Every row gives one point. Two turns around zero, p and q, are shown by what they do to some points. Write where each new point lands after one turn and then the other. Backwards means that the second turn is done in reverse. Each puzzle has new turns, and all numbers are rounded.
In the rows, 128 means zero.

Turn p:
[161  91] -> [169 100]
[115 173] -> [104 168]
[108 124] -> [110 119]
[127 129] -> [127 129]
[129 123] -> [130 123]
Turn q:
[155 125] -> [151 143]
[152 127] -> [147 142]
[ 71 116] -> [91 83]
[126 144] -> [116 139]
[137 127] -> [136 133]
Where do these land?
p, then q: [113 173] -> [ 83 143]
q, then p: [114 104] -> [139 102]
q, then p: [156 124] -> [148 148]
p, then q backwards: [129 111] -> [122 112]

Turn p:
[109 126  79] -> [148 141  81]
[154 157 159] -> [136 133 177]
[112 125 113] -> [127 136 108]
[119 135 139] -> [118 138 135]
[145  98 150] -> [111  93 139]
Turn q:
[113 141 169] -> [ 87 148 132]
[120 115  99] -> [146 106 112]
[129 131 151] -> [110 137 139]
[119 172  89] -> [159 156  85]
[146  97 139] -> [126 107 159]
[141 112 121] -> [140 115 140]
Where do these land?
p, then q: [111 119 124] -> [134 124 110]
p, then q: [ 97 141 134] -> [125 149 101]
q, then p backwards: [118 141 134] -> [111 128 126]
q, then p backwards: [148 119  81] -> [166 134  93]
q, then p backwards: [167 121 166] -> [139 158 173]

Turn p:
[133 141 124] -> [141 134 125]
[147 110  94] -> [109 147  94]
[122 107 151] -> [112 102 138]
[150 102 121] -> [109 119 100]
[ 90 175 117] -> [157 165 167]
[125 134 161] -> [141 101 144]
Turn q:
[112 141 162] -> [135 157 154]
[125 130  98] -> [107 117 109]
[127 111 148] -> [142 122 149]
[146 133 160] -> [161 143 136]
[130 125  73] -> [ 96 101  92]
Where do these land?
p, then q backwards: [143 141 139] -> [149 120 131]
q, then p: [148 120  54] -> [ 65 173 125]
p, then q: [116 144 154] -> [158 123 139]
p, then q: [127 126 152] -> [140 112 142]
p, then q: [129 115 144] -> [126 114 143]
p, then q: [106 122 125] -> [128 145 144]

Turn p:
[ 79 121 134 128] -> [112 111  88 110]
[134  86 117 141] -> [153  96 140 112]
[146 116 115 156] -> [155 111 139 144]
[162 139 143 128] -> [121 138 159 147]
[160 167 110 135] -> [145 164 139 163]
[101 122 140 129] -> [112 114 109 119]
[113 145 138  80] -> [ 97 162 121 101]
Turn q:
[119 159 110 110] -> [107 159 144 129]
[129 107 169 163] -> [141  72 128 120]
[132 141 122  91] -> [124 163 128 109]
[107 124 122 109] -> [108 139 112 121]
[152 108 117 167] -> [159 106 126 162]
Where do these land?
p, then q: [103 143 153 161] -> [115 111 106 168]
p, then q backwards: [110 126 159 124] -> [ 93 129 136 130]
p, then q: [132 113  88 103] -> [150 163 143 105]
p, then q backwards: [130 128 145 148] -> [117 127 124 152]
p, then q: [121 153 135 111] -> [102 135 143 135]
p, then q: [172 105  89 121] -> [173 128 153  90]

Turn p:
[ 93 134 135 111 154 123] -> [120 107 147 100 137 104]
[139 103 113 100 130 106] -> [161 115 108 133 146 113]
[150 114 124 141 178 134] -> [156 103 157 125 132 161]
[ 87 147 118 145 113 115] -> [ 84 110 119 129 116 109]
[118 121 142 118  97 132] -> [125 152 119 131 118 103]
[146 139 159 163 112 152] -> [112 165 150 147 107 151]
[148 144 150 123 152 109] -> [130 130 154 136 164 137]
[136 116 120 168  73 161] -> [116 161 102 153  72 144]
[136 135  93  84 142 121] -> [146 111  97  99 161 130]
Turn q:
[149 162 160 115 131 118] -> [158 143 158 105 144 128]
[ 97 107 134 123 107 107] -> [ 99  93 144 127 123 122]
[142 156 165 113 130 131] -> [151 140 152  99 147 140]
[135 130 103 149 105 157] -> [124 142 118 155 103 157]
[119  84 101 169 154 132] -> [125 101  75 166 126 118]
[148 113 134 113 125  98] -> [142 114 137 111 111 101]
[ 94 116 149  92 114 138] -> [ 89 114 138  92 135 141]
[134 125 101 152 129  97] -> [135 121 130 164 115 100]
[135 158 105 125 156 175] -> [127 183  99 134 144 146]
Where do these land?
q, then p backwards: [154 118 127 129 127 159] -> [145 120 106 126 117 155]
q, then p backwards: [122 165 165  85 129 151] -> [140 169 150  99 156 163]
q, then p backwards: [139 131 136 162 138  97] -> [136  94 134 124 140  97]
q, then p: [109 105 121 119 102 101] -> [131 128 130 145 109  86]
q, then p: [126 104  80  92 112 116] -> [ 92 125  96 141 127  82]
p, then q: [121 107 120 159 154 121] -> [136  94 117 121 110 150]
p, then q: [125 164 147 151 134 151] -> [104 130 142 114 158 158]

Turn p:
[119 124 122 129  84 187] -> [ 70 116 121 145  89 142]
[119 108 122 136  50 120] -> [ 97 157 112  87  79 153]
[113 141 125 111 153 125] -> [144 135 146 152 138 123]
[141 146 116 150 147 132] -> [148 103 112 140 133 132]
[113 147 125 124 149 114] -> [155 132 143 143 135 132]
[173 138 119 118 146 112] -> [142 134  94 132 166 123]
[131  81 126 129 139 118] -> [127 131 128 104 125  85]
[116 139 167 127 156 116] -> [141 117 166 122 158 133]
Turn q:
[162 134  89 125 110 146] -> [147 102 118  97 150 157]
[161 119 125 101 124 149] -> [145 126 142  98 117 157]
[156 138 114 125 149  97] -> [103  90 148 122 129 132]
[ 95 149 162 128 116 118] -> [127 141 108 166 101 115]
[140 116  80 138 103 163] -> [156 127 108  97 173 149]
[108 115 167 170 126  89] -> [132 127 147 176 127  76]
[ 92 113 150 130 134 103] -> [112 152 140 165 125 111]
[104 139 157 133 153 147] -> [115 154 114 123 102 100]
[134 130 108 103 136 140] -> [116 131 125 107 129 154]
Where do these land?
p, then q: [140 143 120 104 152 170] -> [117 131 127 135 158  80]
q, then p backwards: [106 130 125 102 135 149] -> [134 131 121 113  93 118]
q, then p: [124 116 131 140 144 118] -> [142 131 145 118 135 132]
p, then q: [107 135 140 103 146 138] -> [130 127 129 137 110  92]
p, then q: [125 117 100 140 157  82] -> [131  76 154 117 119 148]
q, then p: [136 120 118 184  79 121] -> [157 107  91 106 160  88]
p, then q: [127 157 151 114 142 140] -> [126 144 130 110 120  92]
q, then p: [156  88 145 164  76 104] -> [130  90 103  82 181 114]
p, then q backwards: [132 146 121 102 120 129] -> [100 120 124 115 118 125]
